Each row is a point. A path goes straight from each point to the next, and from the last back to the first. The post is the endless flat space through its rows: a point in 2 columns, a line in 3, a plane in 4, and so on, so that a path can go around it. Count how often the path circles the post. Going back the other way cancels.
In the rows, zero is written as 128.

Post:
[[143 173 117]
 [129  62 133]]
Path:
[[176 143 163]
 [144  87 173]
 [123 139 133]
 [105  95  88]
 [148  89 104]
 [ 82  46 109]
 [ 90  30 130]
 [122 187  72]
 [187  23 120]
 [187  73 142]
 [180  91 165]
 [143  76 172]
 [151 173 168]
 [123 110 138]
 [ 79  79 109]
 [152 108 101]
 [192 176 131]
 [125 121 146]
 [107 105 130]
 [ 96  14 122]
 [114 154 162]]
Times around: 2

Post:
[[180  80 211  95 146  67]
 [129 155 149 112 141 104]
 [129 129 133 124 140 170]
 [113 106 129 170 111 124]
 [127 152  89 102 116 142]]
Path, 30 rows:
[[115 159  94 158 132 173]
 [169 168  33 100  40  50]
 [ 89 249 111  97 111 173]
 [126 104  95  68 120 204]
 [156 124 152  38 182 169]
 [128 120 165 118 147  81]
 [ 71 137 162 110 156 172]
 [136 177 132  50 138 174]
 [147 130 149 155 109 138]
 [119 109  91 209  89  92]
 [148 129 153 130 158  94]
 [115 132 131  66 146  43]
 [105 167  89  82 112 122]
 [104 212 136 128 109 112]
 [184  43 144 141  81  76]
 [158 158 122 133 123  64]
 [123 110 113 146 147 111]
 [128  15 153 155 148 166]
 [140 166 102 139 157 120]
 [177  87 127 199 120 168]
 [117 208  94 109 103 144]
 [123 175 158  94 124  34]
 [ 99  96 162  82 139 117]
 [115 132 114  95 158  67]
 [184  36  96 121 115 203]
 [168 170 120 100 143 157]
 [123 131 126 130 110 145]
 [115  85 136 138 115 172]
 [105 103 123 134 109  74]
 [157  80 140 107 116  51]]
Times around: 1

Post (10 x 11):
[[143 108 144 101 112 122 125 144 179 122 127]
 [ 83 151 148 138 126 119 138 108 132 141  99]
 [133 121 141 126 168 121 165 196 115 103 146]
 [127 205 135 184  61 137  92 113 132 110 181]
 [ 81 128 171  87 148 120 100 156  62 154 140]
 [ 97 102 142 127 117 124 129 183 148 141 123]
 [ 90 186 176 111  84 144 118 125 110 111 157]
 [115  40 146 139  91 137 108 102  64 162 143]
 [155 104  89 125 108 141 173 135 150 180  90]
 [106 136 135 138  76 117 110 102  89 185  18]]
Path, 31 rows:
[[123  38 125 156  66 122  85 141 180 210   9]
 [100  56 170 143  43 121  66 119 169 155 143]
 [115 137 124 194 117 113 121  67  99 208 127]
 [ 53 108 174 227 100 132  89 146  44 191 107]
 [113  67 160 168 172 125 131  78  90 131 179]
 [122  96 148 184  30 149 116 106 156 139 109]
 [172 116 143  64 128 152 147 144 106 137 110]
 [136  83 140  40 145 149 195 142 163  95 146]
 [109 100 160 100 136  95 113 101  60 112 201]
 [110 138 155 109 101 151 153 102  83 146 189]
 [ 85 168 140 170 118 121  55 148  25 193 157]
 [212 179 146  94 150  99 119  78 140 126 215]
 [ 69  98 177 128  60 117 157 153 160 139 106]
 [ 95 118 108 208 105 138 117 142  48 205 129]
 [168 153 156  93  92 133 124 144 132 151  96]
 [ 98  56 142 113 114  86 123 121 143 186  79]
 [149 143 114  86  74 137 171  90 132 170  48]
 [111 191 124 133 147 138 166 198 124  77 196]
 [122 128 114 169  66 124 123 149  88 149 128]
 [164 154 107 145  86 132 118 135  59 186 177]
 [ 60  68 125 249  57 120 128  25 110 196  96]
 [ 77  45 194  42 114 115 122 139  90 141 101]
 [ 66 214  96 206  72  97  58 145 157 179  68]
 [ 93 100 138 174  93 160 159 121  93 128 136]
 [177 104 107  92  90 147 128 120 115 158 109]
 [ 67  73 144  87 114 137 178 136 127 143 135]
 [210 150 123 105 119 108 148 141  62 137 176]
 [111 151 180 144  94 131 152 121 152  85 131]
 [ 73 145 194 131 155 117 107  96  57 123 100]
 [ 93 144 119 148  60 156  94 119 190 111 146]
 [159 133 136 122 109 144 120 131 111 136  94]]
Times around: 1

Post (13 x 14):
[[155 170 158 111 112 149 117 118 124 124 116 140 172 129]
 [127  99 180  82 143 190  87 141   7 115 127  34  87 141]
 [174 170 118 135  84 129 141 108 167  95 136 182  89 145]
 [133 132 108 173 126 140  97  91 187 101 147 160 136 129]
 [153 175 115  94 151 141 111 155 127 164  92 140 105 102]
 [178 120 115 103 128  94 122 153 119 124 109 114 123  94]
 [107 101 208  79 160 122  92 127  94 155 123  60 105 173]
 [102 116 107 121  86 161 106  66 131 105 101 145 115 196]
 [157 134 143 148 138 128 144 148 142 147  84 129 108  78]
 [ 67  73 161  58 229 168 119 114  69 113 117  71  93 199]
 [112 131 125 114 114 161 141 126 166 105 135 111 111 127]
 [ 86 124 168  79 153 125  96 167  50 126 118  99 115 120]
 [120 174 106 130 104 159 154 167 111 123 112 133 125 183]]
Path (28 x 14):
[[137 131 131  76 168 157 109 118  58  71 104  66 156 152]
 [151 147 128 144 145 125 103 125  71  92 169 107 135  91]
 [155 205 174  93 156 181 100 146  88 207 136  89 164 140]
 [153 187 125  74 160 188 162 118  76 100 134  89 104 186]
 [194 197 147  81 146 150 139 158  77 112  86  98 107 161]
 [149 123 147  38 135 206 183 123 166 108  76  53 161 124]
 [102 182 152 143 156 132 109 118 150 126 137 112 112 113]
 [185 151  89 101  89 111 116  60 166 126 114 190 101  95]
 [ 88  79  48 161 198 217 122 147  93  87 125 147  74  27]
 [ 65 152 184 128  72 147 147 144 175  82 157 152 127 211]
 [221 131 192 111  63 177  61 126  41  44 153  74  86 123]
 [ 90 113 144 146  73 185 134  83 146  94  95  56 126 149]
 [ 67 172 133  81 190 174  78  90  43 179 104 142 142 187]
 [169 158 137 111 112 187 114 136  24 119 125 146  82 155]
 [ 80  65 168 169 128 173 117 128 103 111 101  82 129 106]
 [ 50 166 156  33 116 107 161 229  89  77 100  96 131 190]
 [129 103 154  72  91  85 118  65 113  14 169 113 136 217]
 [108 115 119  63 117  87 126 193  95 105 106 118  84 107]
 [ 91 160 175 160  91 156 164 129 163 127 120 174 186 188]
 [206 131 139  98 136 138  96  94 120 137 179 128 115 132]
 [165  85 107 134 161  86  66  51 151 116 128 196 129  69]
 [124 130 125  84 179  53 128 185 209 182 116 139  96 114]
 [148 212  93  82 111 180 107 178  90 136 104 128 173 182]
 [150 173 173 147 164 114 120 170  97 144  87  76 140 171]
 [141 140 166  93 158 168 196 163  42 130  98  16 143 195]
 [138 172 150  63 153 134  47 109  35 178 127 164 134  76]
 [172 170 135  80 157 217 114 164  59 169  74 104 109  98]
 [159 190 197 122 135  90 115 194 212 177 111 153 123 129]]
Times around: 3

Post (17 x 18):
[[112 201 106 152 116 161 188 122 177  90 115 133  99 137  89 115 111 146]
 [120 106  90 126 126 107  99 130 191 123  76 106 106 117 107  81 110 101]
 [ 57  90 182 117 158 171 120 101 136 179 209 120 116 186 103 105 122 129]
 [118 132  48 131 135 116 111 116  86  98 143 129 114 120 113 152 190 106]
 [159 138 175 137 138 126 149  77 152 161 105  95 113 192 142 114 109 131]
 [135 152 188  85 103 137  92 142 162 144 103  87  86 136 153 129 133 101]
 [188 130 137 162  96  96 200  89 107 120 104 116 123  88 118 172 106 121]
 [166 195 100 116 129 144 133  71 171 120  80 106 117 132 129 128 135 188]
 [ 86 181  98  85 180 108  90 122 155 109  81  95 191  98 163 124 149  80]
 [ 66  72 100 153 170  77 127 108  50 132 110 168 145 138 145 108  70 132]
 [111  77 119 131 174 144  94  94  99  91 154 134  90 166 133  89 110 116]
 [174 103 115  73  48 137 151 135  85 159 189 123 166 159 170 158  82 139]
 [147 170  94 160 111 117  64  85 108 115 123 163 111  93 172  66 130 116]
 [108 154 135 179 147  92  55 115 122 112 124 111 127 135 145 117  81 111]
 [105  63  99 212 129 137 135 133 107 155  96 157 152 124 199 137 138 113]
 [159 144  77 124 145  95 158 144  98 111 107 152 175 135  92 135  79 128]
 [156 197  74 155 136 125 115  90 157 173 111 105  68 126 173 168 122 103]]
Path, 25 rows:
[[148  72  89 166 111 123 159 102 102  90  63 160  82  86 133  75 111  90]
 [122 182 118 169 166 139 129 101  84  79 117 155 181  73 187  89 111 134]
 [153 126  61 167  93 151 215 102 122 181 171 125 112 165 195 178 157  87]
 [139  91 127 171  47 117 122  94 115 172 147 139  44  88 168  74 133 172]
 [119 155  99 104  78 146 167 117  85 131 102 142  69 112 138  95 140 146]
 [ 41  79 149 156 132 161 115 152 143 101 140 150 127 124  70  80 103 118]
 [183 185 130 203 133  90 120  43  79 144 152 146 169 118 148 190  72 155]
 [179 206 124 175 103 115 178  43 169  77  45 107 115 121 186 123 108 109]
 [104 157  99 118 162 150 126 125 126 133 105 106 119 172 128 166 179 112]
 [132 116 107  97 117 140 112 126 150  88 179  98 173 160  75 123  76  90]
 [122 198 107 160 102  51 167 148 125 108  61  89 249 112 120 172  35 156]
 [154 196 153 130 115 123  96  87 139 127 148 104  72  80 164  82 116 127]
 [127 158  78 161 153  92 229  98 109 121  74 109 117 135  81 133  69 163]
 [113 115 102 133 161 123   8 126  49 138 202  96 171 189 139 206  89 142]
 [210 106 137 211  87 124  95  48 113 115 149 131 118 118 150 110 166  64]
 [ 83 149  88 157 155 115 169  41 130 120  82  86  72 120  94 137 113 138]
 [130 161  51 150 140 134 113 144 143 206 140 107  47  72 159 175 147  68]
 [132 144 189  92 110  94 140  97 149  67 120 129 150  79 117  60 167  86]
 [153 144 129 188 176  98 115  84 188 104  64  50 151 160 161 166 135  92]
 [113 147 109 140 177  90  70  90 109 155 147 114  62 136 169 120 143  94]
 [114 142 161 124 154 122 136  70  77 185  89 104  75 150 152 118 164 144]
 [ 94 162 138  92  88 119 102 171 114 134 114  70  90 184 151 211  75  91]
 [157 107 135 110  61 165 119 142  73 131 196 207 125 144 140 107  72 122]
 [ 92 116  52  84 156 163 150 142 132 136 167 141 106 135  65 149 106 127]
 [ 92 138 103  86 157 147 140 132 139 136  96  65 156 210 152 129 169 144]]
Times around: 0

Post (17 x 18):
[[131 107 108 115 110 163 174 175 160  92 145 130 127  90 125  96 186 135]
 [105 127  96 120  83 133 110 123  89 135 192 114 124  72 187 110 154 148]
 [120 143  53 149 145 128  98  73 111 150 171 124 105 106  66 131 142 134]
 [189  93 140 137 153 143 108 174 139 123 181 101 137 106 129  95  96 137]
 [132 114 135 153 113 143  94 142 108 136 139  93  46 112 134 138 175 162]
 [ 74 159 150 129 161 109  94 166 137 117 141 129 110  65 150 109 194 195]
 [163  89 135 162 125  84 136 146 109 176 124 200 174 210 167 189  55  66]
 [139 121 131 130 153  90  62 159 182 215  69 141 114 125 227 130 172  58]
 [181 136 118 202  75  98  73 157 156 145 116 177 210 228 177 169  73  74]
 [238 191 122 123 115  93 108 165 110 189  53 188 136 213 187 164  74 115]
 [130 125 140 125 107 167 104 175  97 134 163 108 155  67  81 132 156 114]
 [ 97 103 112 120 111 168  66 112 165 128 174 135  91  49 103 152  95 145]
 [171 139 129 122 118 113  76 128  68 121  64 169 168 240 186 140  82  80]
 [115 155 140 142  72  66 143 143 148 174  70 134 153 160 168 103  97  76]
 [101 113  74 114 128 149 106 183 128 157 147 107 131 141 102 129 128 178]
 [159  82 142 121 115 157 116  93 148 157 151 114 150 112 118 147 154 166]
 [ 99 151  97 156 157 193 142 122 116 127 161  82 116 100 135 143 139 159]]
Path:
[[173 218  99 162 138 141  31 160 178 179 140  93  82  91 162 100 135 199]
 [125 154  95 143  15 103  97 160 157 173 138 183 167 196 108  98  94 131]
 [ 76 156 117 183  88 118 131 199 123 129 127 124 173 135 185  87 108  82]
 [101 223 121 151 160  92  92 166  79 110 103  82 160  79 102  90 221 202]
 [ 88 172  98 154 124 109  79 195 124  67 102 103  69 129 118  90 160 133]
 [160 178 105 160 130 106 126 181  96  99 125  96  77 154 106 127 185 130]
 [190 103 145  89  97 180  94 210 198  69 164 148 198 157 143  92 122 103]
 [ 48 145  82 117  66 178 128 105  71 101 161 140 124 119 111 150 150 164]
 [155  93 152 106 155 179  72 171  91 157 206  95 107  22 190  65  98 105]
 [ 76 156 130 167  49 132 137  61 138 119 226 130  89  86 131  90  70 141]
 [198 138 128  85 113 117 106 115 195 163 108 191  61 111 119 161  76  93]
 [237 122 162 118 198 109 115 170 142 158  98 155 109 105 112 171 120 117]
 [111 136 157 136 132  94 121  99  97  75 135 141 157  96 183  84 155 142]
 [121  58  98 182 119 132  27 168 162 140 192 129 134 111 199 119 162 120]
 [ 67 180  85 123  74 128 163 107  64 178 118 177 126 119 142 107 144  47]
 [122 121  87 119 108 102 163 121  70 158 176 136  90 175 163  97 100 188]
 [249  49 215  81 124 153  31 180 199 146 181 172 144 111 150 115 124 106]
 [ 24 134 118 176  72  96 167 165 133  70 177  49 132 111 169  78 189  80]
 [ 97 148 185 220 133 115  91 239 145  96 134 147  65 190 105 158 113  91]
 [172 164 155  98  95 176 211 174  80 163  36  95 118 187 102 110  92 121]
 [225  31 171 109 107  82 148 248  83 167 150 191 220 131 195  85  70  83]
 [101  88  94 109 109  96  29 165  93  91 141 168 187 123 194  90 139  73]
 [231 158 106 110  63 157 119  91 110 230 154  78 133  50 125 180 128 140]
 [115 188  84  63 104 116 123  76 130 108  99 142 135 128 146  95 119 162]
 [192 114 119  97  79  94 156 194 100 106 151 126 134  99 142 112 106 221]
 [164 155  63 140 126  86 134  90  88 195  73 124 157 203 128 119 112 189]
 [171 138  93 157 114 159 133  72 130 132 139 123  88  95 156 136 134 119]
 [ 32 155 119 150 138 139 106 160 107 120 148 146 173  84 100 120 106 140]]
Times around: 0
